Rows are points. The ring and each string are closed loops that go straight from each point to the next, and from the last back to the first. Before rounding, they use only three directions, however many columns there are. How many times does the string pass through the ring? Passing back the other way cancels.

Ring, 7 rows:
[[ 39 -41   8  18]
 [ 17 -48 -29   0]
 [ -4 -23 -52  -9]
 [-30  12 -33 -11]
 [-21  30   5   2]
 [ 16  28  22  23]
 [ 42   4  24  31]]
String, 21 rows:
[[ 52  35  32  43]
 [ 31  41  13  31]
 [  0  64  31  23]
 [ -2  45   0  14]
 [  8  20 -16  11]
 [-30  47  -7   0]
 [-52  36   8 -11]
 [-27  55  -7   3]
 [  7  13 -11  10]
 [ -5  -5   6   3]
 [  1  32  34  18]
 [ 35  39  43  37]
 [ 69  31  30  50]
 [ 50   4   9  32]
 [ 87 -12  25  49]
 [ 58 -43  37  30]
 [ 16 -32  18   9]
 [ 30  -8  -7  18]
 [ 45 -11   3  26]
 [ 22 -12   9  15]
 [ 26  -9  34  21]]
Times through: 1
String:
[[-10  -2   7   2]
 [  0  12  -4   7]
 [  3  47  -9  15]
 [  5  16  -4  11]
 [ -3  -3   6   4]
 [ 19  23   0  20]
 [ 44  43  13  38]
 [ 61  32  26  46]
 [ 62  16   4  40]
 [ 16 -10   2  12]
 [  7 -29  17   6]
 [ 39 -53  27  18]
 [ 10 -39  16   5]
 [ 18 -18  -3  10]
 [ 24 -17  -5  13]
 [ 10 -38  19   6]
 [ 37 -46  37  20]
 [ 81 -10  26  47]
 [ 85  21  20  54]
 [ 52  24  38  41]
 [ 43  47  29  40]
 [ 32  57  12  34]
 [ -2  60  27  21]
 [-27  26  29   2]]
Times through: 0

Ring, 8 rows:
[[ -1  35  -5  46 -25   1  -7 -42   4]
 [ 29   5 -21  23 -32 -33  24 -58  11]
 [ 40  -9 -26 -12  -5 -51  33 -36  12]
 [ 33   6 -11 -16  29 -47  17 -15   8]
 [  5  34   7 -15  62 -20 -15  22   1]
 [-30  39  -1 -24  46  17 -30  49  -1]
 [-42  37  -9 -14  16  34 -30  41  -1]
 [-27  41  -6  24 -11  25 -23  -3   1]]
String, 27 rows:
[[-30  52   8   7  35  23 -36  28  -2]
 [-16  34  -4   3  16   8 -18  10   2]
 [-38  18 -25 -27  -7  30 -14  36   3]
 [-56  39 -16   0 -16  53 -32  32   0]
 [-37  64  10  53  -6  38 -41  -9  -2]
 [-36  47  -7  46 -36  40 -27 -18   1]
 [-14  21 -20  13 -29  12  -3 -15   5]
 [ -1  24 -12  16 -12  -3  -2 -20   5]
 [  7  36   2  33   5 -12  -8 -30   4]
 [ 25  33  -1  70 -35 -23   6 -82   7]
 [ 30   1 -27  33 -53 -31  29 -72  12]
 [ 47 -17 -37  25 -65 -48  47 -86  16]
 [ 49  -4 -23  27 -35 -53  37 -77  13]
 [ 32  14  -9  21  -3 -39  15 -47   8]
 [ 16   2 -23 -12  -5 -25  16 -16   9]
 [ 31 -19 -36 -31 -11 -43  36 -21  13]
 [ 50 -33 -40 -47  -2 -65  50 -23  15]
 [ 30 -17 -32 -44  10 -46  31  -4  11]
 [ 51  13   3 -13  61 -68  15 -17   7]
 [ 29  40  17  14  63 -42  -9 -14   3]
 [ 11  32   4   3  39 -22  -9  -3   3]
 [  0  16 -12 -25  28 -13  -2  17   5]
 [-10  32   3 -42  77  -8 -22  55   0]
 [-21  22 -10 -48  50   5 -17  57   1]
 [-15  26  -9 -22  29   3 -14  28   2]
 [ -8  37   1   4  29  -1 -18   8   2]
 [-37  50   5 -10  45  27 -39  47  -3]]
Times through: 1
String (33 x 9):
[[-13  36  -9  44 -35  14 -11 -36   4]
 [ -3  46   1  72 -36   7 -13 -61   4]
 [ 12  52  12  78 -15 -10 -14 -67   3]
 [ 10  34   1  33   3 -14  -6 -32   4]
 [  5  15 -16   0  -4 -12   4 -13   6]
 [ 25 -14 -39  -2 -46 -30  35 -46  13]
 [ 37 -27 -45 -13 -48 -44  47 -50  15]
 [ 54 -40 -50 -23 -45 -64  61 -58  18]
 [ 62 -22 -31 -10 -13 -73  50 -58  15]
 [ 56  -7 -18  -7  11 -68  36 -45  12]
 [ 31  27   4  17  30 -41   3 -30   6]
 [ 11  16 -12  -6  14 -21   4  -7   6]
 [ 20  -1 -21 -33  21 -34  17   3   8]
 [ 34   6  -9 -29  47 -51  14   0   7]
 [ 39  22   7 -10  64 -56   5  -9   5]
 [ 34  26   8  -1  56 -48   1 -12   5]
 [ 15  27   0   6  27 -25  -3 -12   4]
 [ 16  10 -14 -16  18 -28   9  -4   7]
 [ 24  -6 -25 -31  11 -37  22  -5  10]
 [ 28 -10 -28 -29   3 -40  27 -13  11]
 [ 50 -31 -40 -34 -13 -63  50 -35  15]
 [ 61 -25 -35  -7 -25 -71  53 -64  16]
 [ 40  13  -9  28  -8 -45  20 -59   9]
 [ 18  22  -7  21   0 -24   5 -35   6]
 [  7   6 -24  -5 -14 -14  12 -16   8]
 [ 17   7 -24  27 -46 -18  19 -55  10]
 [ 13  29 -10  65 -50  -9   5 -75   7]
 [  1  42  -3  77 -49   4  -7 -72   5]
 [ -5  54   7  77 -28   9 -20 -58   2]
 [ -6  60  14  73 -11   9 -26 -48   1]
 [ -4  38  -1  31  -1   1 -13 -22   3]
 [ -6  24 -12   8  -5   0  -5 -10   5]
 [-15  20 -21  10 -28  12  -3 -12   5]]
Times through: 5

Ring (9 x 14):
[[ 26   3  12  30  23  45 -34  33  19  20  10  -5   3 -22]
 [ 30 -10  29  14  28  63 -22  34   8  28  10   3  14 -26]
 [ 27 -16  36   0  21  63  -5  32  -2  27  11   6  29 -27]
 [ 19  -9  26 -10  -7  43  15  24 -17  17  18  15  51 -19]
 [ 12   9  -2  -2 -40  14  20  14 -26   7  26  27  62  -2]
 [  8  25 -24  10 -57  -8  15   9 -24  -1  29  29  60   8]
 [  2  38 -39  30 -52 -31  -6  10   1 -14  25   6  39   4]
 [  4  36 -34  37 -35 -27 -19  15  16 -14  19  -9  23  -4]
 [ 13  24 -16  40  -3   1 -34  25  27  -2  12 -16   6 -15]]
String (24 x 14):
[[ 13  25 -21  30 -26   1 -16  18   4   1  21   8  27  -3]
 [  0  16  -2  16 -10 -16  -9  22  29 -18   8 -39  25 -30]
 [  2  11   5  12  -4  -8  -7  24  28 -15   7 -39  25 -32]
 [ 17  21 -15  35 -10  12 -27  23  11   7  17   4  15  -7]
 [ 29  21 -16  52   8  35 -49  28  15  22  17  15  -5  -2]
 [ 47  11  -5  58  26  78 -62  34   2  49  20  45 -13   5]
 [ 33   2   9  29  14  58 -30  30   1  31  17  22  12 -10]
 [ 12   4  11  10  -2  16  -6  25  13   1  11 -16  28 -25]
 [ 16 -20  47  -7  34  45  -4  36  23   9   0 -36  22 -49]
 [ 37 -30  55  -7  37  95  -4  37 -11  43  11  18  29 -30]
 [ 42 -17  32   4  13  95  -6  30 -32  51  23  55  36  -6]
 [ 27  -3  15   9  -1  52  -5  26 -14  26  20  26  35 -10]
 [ 26  -3  17   8   1  51  -6  26 -11  25  18  22  34 -13]
 [ 27  -1  14  12   0  51  -9  26 -10  26  19  24  31 -11]
 [ 10  -3  23   2   9  19  -3  28  19  -1   6 -30  28 -36]
 [ 11 -12  38   0  29  28  -8  34  31   0   0 -46  19 -49]
 [ 12   2  15  11   6  18 -10  27  19   1   8 -23  23 -30]
 [ 29  10  -1  35   9  45 -34  28   6  25  17  17   8  -8]
 [ 10   9   6  18   3   8 -15  26  24  -4   8 -27  19 -28]
 [  2  14   2  21   5 -12 -19  27  41 -17   3 -51  12 -36]
 [  6  41 -40  55 -18 -29 -42  20  37 -15  14 -24   0  -8]
 [ -4  21  -9  20 -12 -30 -12  22  38 -26   6 -51  20 -32]
 [  7  18  -9  21 -18  -4 -10  20  14  -6  15 -13  28 -16]
 [ 14  29 -29  35 -32   0 -18  16  -1   4  24  17  27   4]]
Times through: 1
String:
[[ 43 -10  26  28  38  89 -38  37   1  46  14  26   2 -15]
 [ 19 -10  34  13  38  40 -24  37  34   9   0 -38   5 -45]
 [  8  -1  22  10  19  13 -13  31  34  -6   2 -45  15 -42]
 [ 19  11  -2  24  -6  24 -17  24   5  11  17   5  23 -12]
 [ 26  21 -17  43  -5  30 -36  24   4  20  21  22   9   1]
 [ 25  36 -38  60 -16  15 -48  21   9  16  24  25   1  11]
 [ 15  23 -18  31 -20   6 -19  20   6   4  19   7  23  -5]
 [  4  14  -2  15 -13  -8  -7  22  20 -11  11 -27  28 -24]
 [ -8  28 -18  19 -28 -42  -5  17  31 -31  10 -44  30 -25]
 [ -1  50 -57  39 -68 -47  -8   5  -1 -19  29  12  40  14]
 [  6  56 -71  44 -86 -38  -6   0 -25  -7  39  49  49  35]
 [ 10  33 -34  27 -51 -11  -4  11 -12  -1  28  25  43  10]
 [ 10  15  -6  16 -21   4  -4  19   4  -1  17  -2  35 -12]
 [ -4  18  -6   8 -25 -26   5  18  20 -23  11 -35  38 -26]
 [ -6  42 -43  25 -62 -50   2   7   4 -26  24  -5  46   2]
 [  5  64 -82  54 -89 -46 -15  -1 -20 -10  40  48  43  39]
 [ 13  48 -57  49 -59 -18 -22   8 -12   2  33  39  31  25]
 [ 12  21 -16  26 -23   3 -14  19   5   1  19   4  28  -6]
 [  1  12   4  12  -5 -12  -7  24  30 -17   6 -42  25 -33]
 [  4  14   1  20   0  -8 -16  25  33 -13   6 -41  17 -32]
 [ 11  11   2  19  -3  10 -14  25  18  -1  11 -17  22 -23]
 [ 25  13  -5  33   0  34 -28  26   5  19  18  15  14  -7]
 [ 46   5   3  50  30  82 -56  35   2  49  19  40 -10   0]
 [ 44  -8  25  35  45  88 -48  39  10  46  12  20  -8 -17]
 [ 15 -12  37   5  35  35 -15  36  33   4  -1 -43  12 -48]
 [ 11   3  14   8   2  15  -6  26  17  -1   9 -23  27 -30]
 [ 26   1  13  18   8  47 -17  28   1  22  15  12  22 -15]
 [ 42  -8  23  25  29  85 -32  35  -6  46  16  33   9 -11]]
Times through: 0
